Every row gives one point. The last column is the point's height on a tilted bowl or saddle (a function of degree 2), plus a little noise. Along how many of its main directions does it bend up, bend down or stay straight?

Points, 10 rows:
[[-0.39  0.15  0.38]
 [-0.30  0.95  0.68]
 [-0.68  0.09  0.77]
 [-0.36 -0.25  0.40]
 [ 0.50 -0.19 -0.08]
 [ 0.57 -0.12 -0.08]
 [ 0.22 -0.15 -0.06]
 [-0.12 -0.42  0.20]
 [-0.03 -0.09  0.05]
 [ 0.33 -0.04 -0.08]]
Directions: 2 up, 0 down, 0 straight

Points:
[[-0.08  0.09 -0.03 -0.10  0.11]
 [ 0.08 -0.42 -0.21  0.26  0.21]
 [ 0.24 -0.50 -0.05 -0.29  0.22]
 [-0.04 -0.41  0.12 -0.11  0.13]
 [ 0.17 -0.56  0.35  0.02  0.14]
 [ 0.23 -0.01 -0.25 -0.17  0.18]
 [ 0.54 -0.78 -0.19  0.36  0.40]
 [-0.67 -0.34  0.00 -0.46  0.39]
 [ 0.00 -0.02  0.05 -0.19  0.09]
 [ 0.14  1.04 -0.73 -0.66  1.07]
 [-0.15 -0.09 -0.55  0.10  0.30]
 [-0.02  0.29  0.18  0.24  0.09]
 [ 0.37 -0.17 -0.39 -0.11  0.25]
 [-0.03  0.14 -0.34 -0.13  0.20]
 [ 1.01  0.55  0.02  0.08  0.55]
 [-0.35  0.82  0.13 -0.59  0.52]
 [-0.23 -0.39  0.71 -0.39  0.23]
 [ 0.51  0.09 -0.70 -0.88  0.81]
 [ 0.15  0.17 -0.27 -0.29  0.23]
 [ 0.04  0.19  0.11  0.10  0.07]
 [-0.13  0.50  0.23  0.00  0.15]
 [-0.40 -0.48 -0.09 -0.24  0.31]
 [ 0.60 -0.31  0.01  0.55  0.23]
 [ 0.24 -0.14  0.05 -0.59  0.25]]
Directions: 4 up, 0 down, 0 straight

Points, 49 rows:
[[ 0.11  0.17 -0.17  0.61 -0.37 -0.17 -0.57]
 [ 0.02  0.32  0.04 -0.05 -0.92 -0.26 -0.46]
 [ 0.59  0.51  0.34 -0.36  0.36 -0.29  0.16]
 [ 0.22 -0.31 -0.50 -0.11  0.50  0.15  0.25]
 [ 0.27  0.13 -0.03  0.01 -0.36  0.38  0.07]
 [ 0.07 -0.21  0.02 -0.18  0.26 -0.14  0.06]
 [-0.28 -0.32 -0.43  0.34 -0.17  0.38 -0.26]
 [-0.01 -0.18 -0.16 -0.40 -0.13 -0.30 -0.09]
 [-0.01  0.16 -0.13 -0.18  0.27  0.10  0.10]
 [ 0.26 -0.45 -0.43  0.18  0.13  0.25  0.15]
 [-0.56  0.91  0.12  0.33 -0.05  0.01  0.27]
 [ 0.01  0.32 -0.16 -0.15  0.36  0.16  0.15]
 [-0.34  0.10 -0.38 -0.41 -0.19  0.86 -0.13]
 [ 0.58 -0.67  0.40  0.41 -0.03 -0.46  0.21]
 [-0.31 -0.78 -0.58 -0.41 -0.24  1.09 -0.75]
 [-0.34  0.30  0.71 -0.53 -0.61  0.26  0.84]
 [ 0.11 -0.56  0.39  0.06  0.08  0.36  0.07]
 [ 0.13 -0.02  0.50 -0.03 -0.13  0.23  0.27]
 [ 0.99 -0.78 -0.42 -0.20 -0.31  0.13  0.93]
 [-0.21 -0.18  0.71  0.26  0.17 -0.26 -0.14]
 [ 0.12 -0.72 -0.37  0.61 -0.54  0.68  0.20]
 [-0.74 -0.06  0.64 -0.20 -0.20  0.20  0.44]
 [ 0.20  0.00 -0.13 -0.50  0.05  0.74 -0.07]
 [ 0.14 -0.01  0.17  0.52  0.07 -0.59 -0.46]
 [-0.15 -0.44  0.29  0.15 -0.13  0.39 -0.04]
 [ 0.45 -0.32  0.89 -0.28  0.41  0.36  0.20]
 [ 0.11 -0.07  0.21 -0.16 -0.47  0.19  0.12]
 [-0.32  0.25  0.40 -0.08 -0.10 -0.41  0.19]
 [-0.15 -0.27  0.71 -0.13  0.59 -0.16 -0.03]
 [ 0.18 -0.45  0.23  0.02  0.25  0.02  0.00]
 [-0.39 -0.33  0.08  0.72  0.19 -0.05 -0.60]
 [-0.24  0.11  0.01  0.39 -0.01  0.50  0.15]
 [ 0.26 -0.23  0.33 -0.55 -0.44 -0.31  0.42]
 [ 0.41 -0.49  0.08 -0.05  0.18 -0.07  0.21]
 [ 0.27 -0.02  0.26  0.56  0.15  0.11 -0.07]
 [ 0.39  0.33 -0.03 -0.78  0.03  0.08 -0.02]
 [-0.13  0.29 -0.47  0.14  0.47  0.28  0.36]
 [-0.07  0.68 -0.17  0.36  0.35  0.32  0.20]
 [-0.28 -0.02 -0.21 -0.25  0.18  0.11  0.01]
 [-0.33  0.30  0.34 -0.03  0.10  0.21  0.29]
 [ 0.90 -0.12 -0.17  0.17  0.07  0.16  0.49]
 [-0.29  0.63 -0.15 -0.29  1.22 -0.60  1.25]
 [ 0.16  0.52  0.20  0.11 -1.17 -0.06 -0.38]
 [ 0.40  0.26  0.35  0.11  0.05 -0.07  0.06]
 [ 0.10 -0.17 -0.41  0.03 -0.20  0.03 -0.21]
 [-0.11 -0.55 -0.19 -0.54  0.73  0.12 -0.13]
 [-0.35 -0.18  0.05  0.53 -0.09 -0.01 -0.42]
 [-0.53  0.97 -0.53  0.40 -0.30 -0.08 -0.35]
 [-0.25  0.56 -0.15  0.20  0.27  0.43  0.32]]
Directions: 3 up, 3 down, 0 straight
